Each point is reached from the start by the listed moves, each made 0, 1 or 2 times, or once backwards (-1), plus a little noise. Is the number of moves made odd or even? Then give how often each move was made.

Moves:
(1): [ 31   9 -15   2   8]
(2): [-12  -1 -16  29  -7]
(3): [14 19 18 14  8]
Start: [  8   9  22  12 -15]
Points:
[ 37   4 -58  60 -23] => odd (2, 2, -1)
[ 20  11  38 -17  -9] => odd (0, -1, 0)
[53 37 24 29  0] => even (1, 0, 1)
[16 40 90 10  1] => even (-1, -1, 2)
[66 39 43 -1  9] => odd (1, -1, 1)

Moves:
(1): [ 6 -5 10 -7 -1 15  9  4 -2 -4  6  8  0 -8]
(2): [20 28  3 -7 26 -5 28 -3  7 -5  9 14  9  3]
(3): [ -1   1  14  16  -3 -10   0   0   9  -3  14   0  -1 -10]
(4): [  8   1  -8  13   7  -7  -2   1  -8   9   7   3 -17   2]
(5): [  1 -12  -6  -8   7   1 -18  -5   4  11   8   2   2  -1]
(6): [ -2   9   0   2  -6  27 -19   7  10   0  -9   1   1   5]
(7): [-24  -7  11   5   7  10  14   3   1   6  -7  -5   9  -1]
(8): [  6 -12  -9  10  -2 -11  -3  31   3 -10   0   7  11  -4]
(9): [ 20  -5  -1   0 -10   6  16  -8  20  18  -8   1   5  12]
(10): [  6  22  18   7 -12  -1  -1  15 -11  21  -5   5   8  -6]
(11): [-17  12 -18  -6  -8   8   7   3  -1   8  27  -6   2  16]
Start: [ 12  25  -8   4   3  -6  16  -7   3   5  -5   4  12 -12]
Points:
[-58 -33 -47  26   4  18  -4  33 -18  -2  98  -3 -18 -19] => odd (2, -1, 1, 2, 1, 0, 1, 1, -1, -1, 2)
[ 30  65  44 -38  37  -8  50 -23 -36  -3 -29  27  28 -41] => odd (1, 1, -1, -1, 0, -1, 0, -1, -1, 1, -1)
[ 22  69  87   8  94 -12  95 -21 -22  25  25  44  18 -68] => even (2, 2, 1, 1, 1, -1, 2, -1, -1, 1, -1)
[ 12  65  -5  53 -78  33 -67  72   7  63  67  15   6 -15] => even (1, -1, 2, 1, 1, 2, -1, 1, 0, 2, 2)
[ 18  38 -57   0  66 -25 120  40  12 -18  87  32  41  12] => odd (1, 2, 0, 1, 0, -1, 1, 2, 0, -1, 2)
[ 69  23  13  68  37 -81 -18  54  28  21  17  43  32 -50] => odd (-1, 1, 2, 1, 2, 0, 0, 2, 0, 1, -1)
[ -7 116   4  20  47  -3 100 -35  23  31  95   9  14  13] => odd (0, 2, 2, 1, 0, 0, 1, -1, 0, 0, 2)
